Rows are points. Each copy is the shape, with its points in the same order, turned, moved and blurred by noise. Some copies are also mirrored. Which?

Shape:
-4 -8 61

-25 25 -38

4 23 -29

-38 36 135

28 8 58

23 -11 -41

28 35 -23

25 -21 -22
Copy 1:
17 16 67

-32 -19 -29

-4 12 -35

-33 56 133

25 31 44

28 -17 -47

14 34 -18

29 -19 -7
Copy 1 is: only turned
Copy 2, 8 rows:
-58 2 -22

49 26 1

40 8 -28

-123 70 -35

-46 2 -56

38 -29 -19

37 8 -50

22 -38 -17
Copy 2 is: mirrored
Copy 3 (8 x 3):
6 44 -48

-49 -18 20

-22 -9 29

-27 127 -75

27 52 -20

5 -38 21

-4 3 43

18 -29 5
Copy 3 is: mirrored

Shape:
5 26 15

10 9 -29

-79 -16 -1

-86 -20 -25

-9 55 -70

16 54 64

37 16 15
Copy 1:
-21 -10 -28

0 28 -3

-71 18 49

-70 41 60

-20 76 -38

-46 -51 -66

9 -20 -36
Copy 1 is: mirrored
Copy 2 (7 x 3):
5 5 38

20 1 -5

-64 -45 -15

-64 -66 -29

60 -47 -24

10 1 91

16 30 47
Copy 2 is: mirrored
Copy 3 (7 x 3):
-15 2 -37

20 -22 -55

32 -18 40

56 -24 38

68 23 -67

-64 30 -38

-30 -16 -64
Copy 3 is: mirrored

Shape (7 x 4):
45 46 -53 25

2 52 52 -50

-22 -71 -4 -17

-39 8 21 -90

11 -65 4 -46

10 58 -3 37

6 -62 -22 -7
Copy 1:
7 -57 46 70

0 38 75 -17

16 7 -67 -12

-21 12 20 -77

49 7 -40 -31

-19 7 50 64

33 -8 -54 4
Copy 1 is: mirrored
Copy 2, 7 rows:
32 32 -87 -22

-62 42 1 -22

8 -75 18 -2

-18 5 58 -65

-13 -79 -1 -38

-9 51 -53 21

27 -79 -23 -7
Copy 2 is: mirrored

Shape (10 x 6):
29 64 -3 -42 23 -30

19 -60 54 14 45 12

-71 -53 9 42 20 -90

110 39 42 -67 -21 8

-24 31 51 -60 18 47

-35 30 -46 50 -44 33

-26 -41 -7 -44 1 36

-7 33 -2 -27 17 -16

34 35 -26 19 6 9

0 20 28 -1 108 18
Copy 1:
77 51 -38 -2 -1 2

15 -51 59 2 26 34

-43 -58 -9 20 40 -87

118 38 6 -52 -56 41

-5 56 -1 -34 2 59

-22 15 -33 88 -71 10

-22 -28 -31 -15 -13 56

27 30 -38 9 3 1

52 18 -20 62 -35 18

33 28 15 31 77 49
Copy 1 is: only turned
Copy 2, 10 rows:
37 47 -8 -42 -24 -34

1 -38 68 -25 67 7

-38 -4 6 46 111 -57

75 -12 50 -73 -78 -38

-34 17 45 -67 -24 28

-6 -13 -12 81 -39 27

-44 -37 -7 -29 0 28

-1 27 2 -17 -5 -17

50 -11 11 15 -12 6

32 44 39 -41 69 47
Copy 2 is: only turned

Shape, 11 rows:
36 44 -22 -5 64 -9 -39 13

-50 -43 -25 -3 10 -39 26 71

41 -81 -80 -9 -15 34 33 25

63 -70 -74 29 3 10 127 43

47 20 28 -7 13 27 18 9

64 25 3 -6 28 -39 -30 -61

48 4 7 -46 42 -1 -30 -47

-2 -2 -4 25 21 3 -48 -51

61 29 0 -17 -12 -30 -35 -7

-23 -58 9 -16 53 -44 18 74

20 -36 -102 -28 -22 33 94 -25
Copy 1, 11 rows:
5 -9 -20 -44 55 25 25 -54

-27 -54 -33 19 30 -57 1 63

84 -76 -50 0 -18 22 -16 47

112 -103 -38 -13 -18 -27 60 52

19 1 22 -42 9 36 45 -4

27 -3 24 -27 -1 6 13 -102

37 5 12 -9 22 32 -9 -73

-9 -16 -2 24 -1 50 14 -72

9 12 14 -54 -14 1 1 -54

-15 -64 11 2 65 -45 -2 40

120 -11 -76 35 -20 -13 28 38
Copy 1 is: mirrored
Copy 2 (11 x 8):
19 44 -32 29 44 -1 -57 42

-14 -36 -21 -25 -21 -51 36 64

48 -95 -41 -45 -48 37 -31 -3

126 -93 -33 -17 -43 27 37 -22

41 15 44 21 3 34 -28 15

9 54 9 32 27 5 -68 -51

1 27 34 0 57 32 -75 -6

-44 4 -20 53 9 14 -59 -8

13 47 27 2 -13 -8 -74 -14

8 -46 0 -9 36 -69 24 51

48 -54 -53 -61 -36 84 22 -34
Copy 2 is: only turned
Copy 3 (11 x 8):
53 31 -27 21 60 -3 -34 26

-53 -35 -4 16 -17 -44 7 41

8 -93 -42 15 -29 36 -11 -29

-21 -113 -80 65 -7 9 78 -30

41 15 5 18 47 40 29 -2

86 32 7 16 49 -38 -11 -57

62 15 5 -29 67 11 -16 -29

18 44 18 8 20 2 -55 -56

89 18 14 17 11 -8 -3 -9

-44 -44 13 14 35 -48 -3 46

6 -58 -100 -19 -34 20 46 -53
Copy 3 is: only turned

Shape:
1 52 33 -14 4 -8 46 13 -46

36 -9 -58 -38 14 23 -19 -4 27

-69 -36 -14 -34 -31 10 57 18 -49

-31 -23 77 35 -18 -62 40 33 110

-72 2 -48 -82 -28 -28 2 43 -6

-53 -17 -48 -24 11 48 7 6 -32

-7 -5 4 -1 13 -52 45 -73 30

-137 -31 -8 -20 -17 -8 22 -47 -3

14 -32 22 34 10 -49 -17 19 22

9 -5 -52 37 -4 -47 28 53 29

52 -17 -10 -26 -45 -18 41 90 85

18 48 34 -19 35 7 -20 65 -17

-39 -14 40 65 -2 -50 -5 5 1

55 22 69 17 -69 -35 -27 -21 79

49 -50 24 -14 0 -82 -12 -49 15
Copy 1:
46 36 82 22 36 -6 22 8 21

27 -18 -8 -41 -44 49 -8 -13 16

1 12 62 30 -17 2 50 32 -74

-48 0 -48 35 21 -116 16 31 46

-51 32 54 -55 -27 1 44 21 -47

-8 -7 46 15 -14 56 15 -8 -53

54 -19 -10 -11 11 -64 38 -42 -5

-42 -43 47 25 1 -42 61 -36 -90

12 7 -9 0 12 -50 -60 14 6

6 80 -31 -1 -16 -23 -15 11 -2

-20 52 -39 -10 -65 -19 21 84 66

-9 28 66 -2 37 27 -39 29 47

-5 8 12 45 30 -81 -45 -5 -21

9 -22 3 0 -42 -92 -27 -12 115

70 -40 -5 -51 -13 -87 -25 10 12
Copy 1 is: only turned
Copy 2:
23 45 48 -47 -5 -43 38 -6 10

-26 9 -53 -6 30 12 43 -17 74

-20 -31 25 -39 -77 20 33 6 -6

6 66 38 36 -46 -17 -60 107 92

-89 -3 -26 -63 -53 -21 7 8 8

-41 -25 -10 -13 -10 31 58 6 -14

-12 0 36 51 -24 -60 36 3 84

-86 -31 45 46 -78 -6 26 22 -13

29 10 -12 26 8 -26 -44 29 47

28 11 -63 -13 -23 -36 14 62 50

14 63 -57 -61 -33 20 -18 49 127

6 65 9 -57 59 -12 -2 13 4

29 24 20 49 -25 -36 -36 45 1

18 120 0 53 -18 -17 -43 -18 102

16 -14 9 46 2 -51 -41 -38 100
Copy 2 is: only turned
Copy 3 (15 x 9):
-42 -19 -9 -1 11 8 67 11 -75

34 -4 -26 -10 -1 34 6 36 48

-59 -61 -32 12 -43 32 -33 10 -65

-128 17 94 20 41 -8 -22 -35 27

-56 -32 -14 -41 -64 18 -24 74 -20

-11 -6 -48 10 -40 69 -28 35 -29

-63 5 -34 -30 24 0 20 -57 20

-98 21 -50 -29 -67 45 -61 -20 -41

-36 35 16 22 52 -34 -29 -1 6

-61 -6 -9 64 19 -20 -1 53 39

-34 -61 83 42 12 -13 0 39 67

-1 11 36 13 43 25 41 66 -57

-77 60 9 38 19 -25 -27 -13 -45

-8 37 90 -4 9 -56 34 -57 23

-7 -3 -11 -35 59 -68 -18 -42 16
Copy 3 is: only turned
Copy 4:
-34 17 37 -2 -16 9 64 3 -49

-2 -8 -64 -32 -9 -35 4 -2 30

-33 -85 4 -6 43 27 71 37 -37

-105 -27 81 44 44 -69 -58 -11 -21

-44 -46 -2 -69 44 -5 39 84 6

-11 -37 -47 -8 47 33 48 22 0

-44 -43 51 -23 0 -6 12 -78 17

-71 -92 33 -16 74 73 30 14 33

-9 -21 36 6 21 -32 -54 -11 -26

12 -13 26 -2 59 -77 6 3 -11

-51 -27 -4 16 2 -142 -7 40 -17

-26 64 -10 -4 -11 -7 3 42 -56

-14 -22 76 34 42 10 -34 -3 -20

-51 -9 63 48 -77 -59 -56 -2 34

-9 -60 48 -39 -43 -23 -58 -50 -18
Copy 4 is: mirrored

Shape, 14 rows:
-56 -20 6 4 -6 -30 -33 38 -10 -25 -8

-2 -9 -34 -18 -2 -37 54 77 -7 -10 -10

-63 44 -14 20 0 8 -19 -10 -16 -14 28

-21 -13 -37 -1 43 -27 -39 67 -18 2 32

-73 15 -24 -20 -4 -10 -41 -10 7 -20 21

-48 -30 25 -31 48 3 25 17 -1 -7 16

66 62 22 15 22 -34 -35 -2 -10 55 51

-11 -20 -8 -55 51 -41 68 24 91 -6 82

-17 3 14 -94 36 -47 31 -8 3 -18 8

-36 -8 -18 21 -16 -23 -29 9 37 18 17

136 -13 -42 -21 10 35 12 60 -10 35 10

-38 13 -19 22 137 -2 -23 21 96 5 4

28 71 45 -48 -12 42 -33 17 -5 -20 28

-23 31 -28 -28 -2 -30 50 53 67 179 18
Copy 1, 14 rows:
-31 -28 -37 -16 -17 -8 -25 39 -5 -4 20

-10 -28 -48 26 14 30 55 75 2 34 0

-35 24 -39 8 13 -5 -2 -32 15 -29 21

-5 -19 -60 -15 38 -23 -20 40 26 46 25

-49 -2 -40 -36 -16 -3 -7 -19 33 -16 23

-13 -65 -6 -36 38 2 26 -2 -3 -10 12

66 65 20 16 15 -62 25 -6 33 33 22

-18 -77 37 -15 54 12 80 27 113 19 5

3 -37 -13 -71 -5 -2 92 23 30 -1 12

-37 -9 -2 16 -18 -19 -17 8 31 27 -1

123 0 -22 41 32 46 27 23 24 103 -27

-31 -41 -8 -30 95 -48 -22 -3 68 -4 -85

57 55 18 -46 14 44 7 -4 10 -16 27

-82 27 52 24 33 -15 82 3 19 155 -29
Copy 1 is: only turned
Copy 2, 14 rows:
-12 -19 29 -44 48 9 -14 52 -31 -67 -13

8 -47 -38 -29 20 -26 61 36 -63 -24 18

-20 54 4 -53 39 34 -14 20 -23 -36 16

31 -32 -25 -62 60 36 -12 59 -41 -35 43

-27 6 19 -75 37 41 -24 16 3 -57 3

-14 -36 32 -37 55 64 42 22 -31 -2 5

64 44 4 6 -15 30 -39 66 -15 33 69

-1 -73 -3 -10 46 58 84 -12 38 -7 99

3 -36 61 -71 -1 34 55 7 -6 13 44

-23 -11 -15 -15 29 16 -34 50 6 -30 21

91 -59 -88 0 -39 44 -17 37 -68 53 10

46 -21 -5 -23 138 47 -6 22 66 14 12

56 27 11 -47 -51 84 0 49 -1 -20 -26

-55 -11 -92 -10 15 -4 55 127 47 80 64
Copy 2 is: only turned
Copy 3, 14 rows:
-18 14 -16 -9 13 -70 -45 14 17 -17 -27

-27 24 -40 -4 -18 -23 27 53 -2 41 25

-26 42 22 47 14 -22 -70 -26 9 14 -13

-29 19 -36 7 73 -31 -42 51 -24 3 10

-47 40 -6 0 27 -29 -79 -41 11 -7 3

-61 -2 34 -10 14 -42 11 4 -31 -21 6

67 18 67 -9 77 31 -30 16 -7 49 14

-69 20 41 -26 48 -59 45 0 1 29 126

-51 53 17 -72 8 -18 27 -23 -23 4 21

-16 -15 -11 5 43 -42 -52 -11 48 19 19

53 -12 -19 11 29 80 32 95 -14 -9 70

-100 16 50 33 134 -26 20 9 63 -18 21

11 47 76 -36 -7 40 -61 36 3 -28 14

-57 -102 21 -25 49 36 -6 18 18 150 34
Copy 3 is: only turned
Copy 4 (14 x 11):
-68 -61 29 -44 -3 -30 -61 2 31 15 11

-54 -19 -28 -60 9 -58 -9 66 29 43 21

-62 -4 16 -14 -21 -2 -48 -25 -7 18 58

-50 -45 29 -26 42 -5 -53 38 -4 65 32

-52 -14 14 -54 -5 13 -83 -40 19 21 10

-47 -43 33 -65 17 2 21 -4 12 45 20

44 50 55 38 43 -36 -31 30 -4 13 35

-13 11 -37 -86 56 1 40 -21 83 80 59

-20 15 18 -113 43 -48 13 -20 20 39 -10

-35 -38 4 2 -6 -5 -57 -17 50 29 13

79 -9 -54 4 43 -16 -2 116 -31 35 8

-87 -1 19 -2 94 98 16 -4 38 23 10

37 44 36 -67 -3 13 -52 21 -7 -41 35

1 83 11 33 -34 4 31 55 106 130 -18
Copy 4 is: only turned

Shape:
-18 61 -46 -35 51 50 77 -21 -68 25 30 -1

50 6 -14 27 -2 45 -31 25 18 -47 -9 -24

70 -34 -33 -2 -37 -14 -7 -38 -27 22 8 64

-6 34 -60 59 65 -56 83 29 46 -42 -22 -70

-61 -13 -56 5 65 0 -41 24 50 7 10 14

-64 -5 -85 8 -9 -65 -15 -25 7 63 56 32

44 15 36 -12 53 -32 45 21 -62 7 -30 -59

68 -9 25 56 68 -23 -14 72 45 21 15 -30

-14 1 12 50 -63 -31 75 32 -40 -53 -14 32

-4 -57 -75 -29 20 10 47 19 50 -46 -15 35

63 -27 -73 -22 -25 21 -10 9 39 -12 -52 -56

54 73 45 -42 53 -19 -10 -29 -28 58 -35 21

53 46 11 -68 0 -5 1 -27 -45 -48 36 42

-9 36 3 6 59 2 -24 -42 58 -44 10 -39

61 28 -12 -3 66 -26 -1 4 -63 -17 -42 37

24 15 -17 31 -66 -92 3 60 27 -33 -50 23
Copy 1 (16 x 12):
7 12 12 35 25 91 4 -29 -72 -1 98 0

0 -11 -17 -12 -31 -65 -28 5 -43 -33 4 -15

42 -19 41 -45 -2 21 -3 4 21 -23 -28 58

-12 -34 -63 94 6 -30 0 -98 23 -31 39 -56

-45 76 22 -18 -21 -22 -10 -73 -5 24 7 -59

-10 54 32 0 -53 70 62 -71 37 28 -36 -16

-33 -38 -64 35 51 0 -9 -4 -13 24 59 70

-7 -10 -102 -36 7 -40 -60 -21 21 0 8 -21

-26 -104 24 70 -27 31 -43 -17 -4 1 -46 19

1 -40 65 -30 23 -31 -11 -91 -4 7 -1 -49

16 -20 -1 -32 32 -86 43 -57 -51 -42 -25 -1

40 53 -20 26 60 10 -34 26 -13 41 48 91

70 -28 35 -6 -36 6 -13 22 -28 55 61 60

-8 35 0 43 -22 -62 2 6 11 12 63 -43

16 2 7 15 12 -15 -58 -33 7 -11 49 88

21 -42 -14 49 -34 -41 -18 -59 15 32 -98 43
Copy 1 is: mirrored
Copy 2 (16 x 12):
3 18 55 32 -32 -12 35 86 37 7 68 -40

3 -52 4 0 -17 43 -91 -8 2 -4 10 1

-62 -52 12 34 31 -53 -7 -27 -22 32 -16 -26

-2 16 17 40 -96 41 -35 0 76 -111 -35 -34

-13 -16 37 -74 -80 -48 -44 39 10 -30 -43 14

-77 43 68 -33 -14 -79 14 19 24 0 -78 16

34 -43 -16 -3 4 33 30 -2 79 -33 21 -80

12 -106 -17 -9 -9 5 -62 13 98 -52 -54 5

-38 28 -48 44 33 34 0 16 -40 -73 -19 -24

-43 -10 -42 19 -103 -51 -46 10 -24 -14 -4 -17

7 -22 -10 26 -62 14 -85 -53 14 54 -29 -43

82 -69 53 2 39 -59 22 -4 33 -17 26 -52

-8 -19 11 5 42 -54 -18 -22 1 -11 101 -19

29 -29 55 -31 -65 6 -32 -38 30 -50 20 43

0 -72 30 -1 9 -27 -17 5 9 -50 30 -98

-3 23 -40 22 33 -19 -71 -47 -10 -74 -79 -42
Copy 2 is: mirrored
